Each point is reached from the start by the listed moves, each made once or not at all, plus a little noise. Say if it took an odd or an even number of moves. Then give how often each move was made.

Moves:
(1): [  8   0 -18 -39]
(2): [ 32  25 -23  -7]
Start: [-42 -10  25 -20]
Points:
[-33  -9   6 -60] -> odd (1, 0)
[-11  18   0 -27] -> odd (0, 1)

Moves:
(1): [ 16   6   1   0   5  11  -5 -13   9   9]
(2): [  1  16   5   3 -12   0   1   2   5   0]
(3): [-6 -2  9  4 -3 -9 16 -2  7 -4]
(4): [ 8 -7  0  6 -4  9  2  1 -7  1]
(5): [ -7   1  10  13   5   7   1  -1 -14  20]
(6): [-11  -7  -2 -14  -1  10   4  -1  -2   0]
(7): [ 3  8 -2  0  8  5 16  9 -1  3]
(8): [  4   1  19 -17   4   7  -8  15   0   1]
(9): [-6 -6 -9  8  5 11  0 14 27  5]
Start: [  8   2  -4   2  -2  15 -11  10 -16   0]
Points:
[  0   1  16 -24   5  27  14  31 -11  -2] -> even (0, 0, 1, 0, 0, 1, 1, 1, 0)
[ -2   1  35   0   8  20  -2  24 -23  15] -> odd (0, 0, 1, 0, 1, 0, 0, 1, 0)
[  0   9  23 -22 -12  25   1  26  -6  -3] -> even (0, 1, 1, 0, 0, 1, 0, 1, 0)
[ 4  2 28  6 -6 60  2 26  8 34] -> even (1, 1, 1, 1, 1, 1, 0, 1, 1)
[ 22   9   6  29  -4  51 -16  15   1  35] -> odd (1, 1, 0, 1, 1, 0, 0, 0, 1)
[17 13 14  6 25 56 -8 35  2 36] -> odd (1, 0, 0, 0, 1, 0, 1, 1, 1)
[ 23  36   9  16   1  38   1   8 -17  33] -> even (1, 1, 0, 0, 1, 0, 1, 0, 0)

Moves:
(1): [ 10  -5   8   2   8  -4  -8   0 -12  -3   5   1  -4  -5 -13   0  -8  -7
   7  13]
(2): [ -4   2   3  -2  -2   2   4   3  -4  -2   6   0   4   3   0  19   1 -10
   1  -1]
(3): [  4   2  22  10  -4   9  -7  -7   8 -10   7  17   5  -1   3   7   3   7
   3   9]
(4): [ -3  -2   2   7   4   9 -11  -4  -2  -3   4   0  -2  -1  -8   1  -6   2
  -4  -8]
(5): [ 0 -1  5 -3 15  5 11  2  4 -2  1  2  6 -1  6 -7  2 -1 -5 -1]
(6): [ -2   0  -3  -5  -2   8 -10   2   3  -4  -7   9   5  -7  -4  -4   8 -12
   0   4]
(7): [ 11 -10   1  18  -9   7  11  -6   7   0   6  -7   1  -3  -9  -3  -2  -6
  -1  -3]
(8): [ 0 -2 -4  7 -2  6 -4  2  1 -6 -3 -4  0 -3  5 -2  2  4  3  2]
(9): [ -4  -9  -6   4  -4  -7   6  13  10  -1   7   4 -12  11  -1  -4  -1   7
  -2  -2]
(10): [-1 11 -2  6 10  8  2 -2  6 14 12 -2 -2 -3 -1  4 -1 -7 -4  1]
(11): [-11 -20   4   5  -8   9  -5  -7 -11  13   9   1   4   6   4  10   4   1
  11  -2]
(12): [ -1   2 -11   7  -4   0   3   3  -6   2   4  14   1   7   4  -3  -4   0
   1   0]
(13): [  5  -3  -7  -2   4  -5   2  -9  -1  -1   2  -2  15  -4  -5   4 -11   0
   1  10]
(14): [  5  -4   1   4  -2  -7  -1   2 -12   0  -2  -5   1   3  -7  -5  25  -2
 -13   5]
(15): [  2  -8   0  -3  -1  -1  -3 -12   8   0  -5   2  -3   1  13   7  -5  -8
  -4   6]
(16): [  8 -11   6  -5  -1   5  -3   7  -5   6  -8   0  -3   2  -6  25 -12   8
  -6   4]
(17): [  1   3  -3  13  10 -11   7   4   7   8  -1  12   1 -10   2  10  -3   3
   0  -5]
(18): [ 14  -4 -10  -9   1  -5   5  -6  -6  -5  11   4 -11   0   6  -3   4  24
   7   2]
Start: [ -7  -2  -6  -2   0  -5   5  18  -2  -4   4  11 -14  11 -14   6  -2 -12
   5  16]
Points:
[ 16 -23 -36  21  10 -16  18  29   1  14  20  36 -42  18   2  35   2  16
 -15  27] -> odd (0, 0, 0, 0, 0, 0, 0, 1, 1, 1, 0, 1, 0, 1, 1, 1, 1, 1)
[ -5 -53   3  11  15  15  -3  26 -22  -1  27  14  -5  20 -32  49 -32  -7
  10  30] -> odd (1, 1, 0, 1, 1, 0, 0, 1, 1, 0, 1, 0, 1, 0, 0, 1, 0, 0)
[ 11 -20   8  44  14  10  -1   0  27  -5  39  47  -6  -8 -38  45 -30 -42
   1  39] -> odd (1, 1, 1, 1, 0, 1, 1, 0, 1, 1, 0, 0, 1, 0, 1, 0, 1, 0)
[ -3 -29  10  30  -9  23  26  -2  -6  -4  39  35  21  19 -10  33 -10 -22
  13  26] -> odd (0, 1, 1, 0, 1, 0, 1, 0, 0, 0, 1, 1, 1, 0, 0, 0, 0, 0)
[ 11 -26  -2  31  -6  -4  14   4  40 -12  12  46  -1  -3 -15  23 -15 -21
   2  33] -> odd (0, 0, 1, 0, 0, 1, 1, 0, 1, 0, 0, 0, 1, 0, 1, 0, 1, 0)
[  2   3   5  60  17  31  22  13  19  -2  39  44   0  -2 -11  32 -10 -20
  -2   7] -> odd (0, 1, 1, 1, 1, 0, 1, 1, 0, 1, 0, 1, 0, 0, 0, 0, 1, 0)
